Each row is a point. The window is the flat piece filled in between its corners: a triangle in 3 columns, a solid with four corners in 4, and so on. A path goes straight from each point to the next, and from the last back to the first. List the points from which the path goes on through the window.
In the rows, 128 means zero.

Window:
[[ 95 154 119  91]
 [171 102 104 142]
 [ 91 118 148 169]
 [144  98  86 134]]
Path:
(1): [ 99 153  89 100]
(2): [169 122  87 141]
(3): [157  84 128 141]
(4): [100  93 150 118]
(5): [111 148  88 150]
(6): [150 124  79 131]
(7): [124  63 112 141]
(8): [123  36 116 155]
(9): [157 134  86 128]
(10): [110 128  97 164]
(11): [ 92 105 179 154]
(12): [100  87  96  91]
(13): [151 166 127 137]
(14): [115 114  86 162]
(15): [107 119 143 120]
(16): [134 123 147  86]
Through the window after points: 2, 6, 8, 10, 12

Window, 6 rows:
[[135 155 195  86 109 155]
 [124 155 114  94 134 135]
 [ 99  89 100 161  93 164]
 [164  94 122  85 154 149]
 [140 198 101 156 139  80]
 [175 200 113 123 192 184]]
Path:
(1): [166 155  73 132 119 151]
(2): [179 157  96 113 134 145]
(3): [142 154 127 120 170 138]
(4): [129 174 121 130 162 130]
(5): [179 175  94 103 127 163]
(6): [200 177 130  86 130 156]
(7): [107 174 126 122 157 103]
(8): [ 95 139 156 116 176 109]
(9): [155 142 111 136 120 148]
(10): [163 139 115 105 101 129]
(11): [101 161 135 126 139 107]
(12): [ 85 120 145 161 136 175]
(13): [152 130 101 118 116 144]
(14): [148 150 139  94 103 160]
(15): [133 132 160  94 165 163]
(16): [117 110 151 117 143 125]
Through the window after points: 2, 4, 12, 16

Window, 8 rows:
[[121 131 103 135  95 133 159 181]
 [105 117 171  88  92 129  72 120]
 [139 129  63 153 112  86 143 133]
 [ 95 133  98 121 177 133 102  81]
 [144 118 160  81  96 122 146 157]
 [129 169 179  92 123 163  90 105]
 [149 122 184 137 103 177 157 130]
 [103 138 108 144 125  64 135 155]]
Path:
(1): [ 62 144  98 128 108  98 135 124]
(2): [ 62  82  73 108  86 122 152  90]
(3): [192 169 161 122 150 110 114 172]
(4): [135 128 141  86 151 123  96 159]
(5): [125 132 143 118 105 155 139 104]
(6): [ 95 127 157 105  93 141 145  60]
(7): [150 127 127 122 117 133 103 176]
(8): [175 123 130 104 143 135 105 140]
Through the window after points: 2

Window, 9 rows:
[[188 131 148 133 134 149 174 108  98]
 [114  88 134 108 127 136 170 168 169]
 [ 71 152 159 116 128 134 140 141 130]
 [116 135  80 158 122  57 154  99 102]
 [142 143 145 131 171 109 148 151  88]
 [136 180  72 109  70 147  92 122 142]
 [ 94 142 189 137 148 126  80 102 167]
 [163 109  98 144  91 176  97 163  59]
 [ 98 154  98 121 162 105 148  83 129]]
Path:
(1): [168 105 169  83  88 138 138 142  69]
(2): [104  99 164  90 131  87 115 119 124]
(3): [ 98 167  93 161 144 147 153 128 158]
(4): [132 152 118 156 137 144 167 137 108]
(5): [140 111 146  82 111 107 135 113 113]
(6): [168 144 157  75  74 127 141  97 127]
(7): [128 139 143 148 151 138 130 118 126]
(8): [129 143 120 163 132 156 132 140 146]
(9): [134 118  85  68  98 106 146 136  51]
(10): [161 148 153  58 121 113  85 156  99]
(11): [ 96 128 118 183 145 160 178 109 141]
(12): [130 128 106 149 129 148 167 147 140]
(13): [111 115 145  74 129 102 123 115 135]
(14): [136  82 171  98 142 101 168 136  78]
(15): [149 191 100 167 105 176 107 132 157]
(16): [115 169  74 161 148 135 141 118 181]
Through the window after points: 6, 12, 16

Window:
[[ 74 155 106  98  89  94 112  88 114]
 [145  80 139 127 135 161 100 143 128]
 [111 121 142  96  91  73 131 133 147]
 [ 82 138 158 159 148 167 132  71 128]
 [205 133 140 130 124 109 154 165  99]
 [128 148 141 115 111  72  86 124 140]
 [179 182 125 121 231 104 189 108 119]
 [166  93 152 107 111 105 101  92 143]
 [170 160 155  84 136 126 141 146 114]]
Path:
(1): [109 117 185 109  87  51  91  87  95]
(2): [157 100 167 111 136  70 132 104 109]
(3): [162 150 126 120 121 129 130 143 133]
(4): [163 126 119 107  97 128  99 135 182]
(5): [125 135 154 125 136  84 109 126  99]
(6): [125 156 168 114 156  89 135 110 113]
(7): [144 126  80 142 123 159 134 104 155]
(8): [179 154 107  86 119 145 158 162 144]
(9): [ 99 138 184 138 156  64 104  47 101]
(10): [138 136 150 103 120  87 125 106 109]
(11): [114 161 106 122 112 135 109 140 146]
(12): [132 173 142 117 125 125 130  89 167]
(13): [107  90 157 121 134 123 132 143  73]
(14): [135 136 162 133 165  94 138 136  64]
(15): [196 155 117  76 114 107 144 139 173]
(16): [132 129  85 111 117 169 132 130 173]
Through the window after points: 2, 4, 6, 10, 12
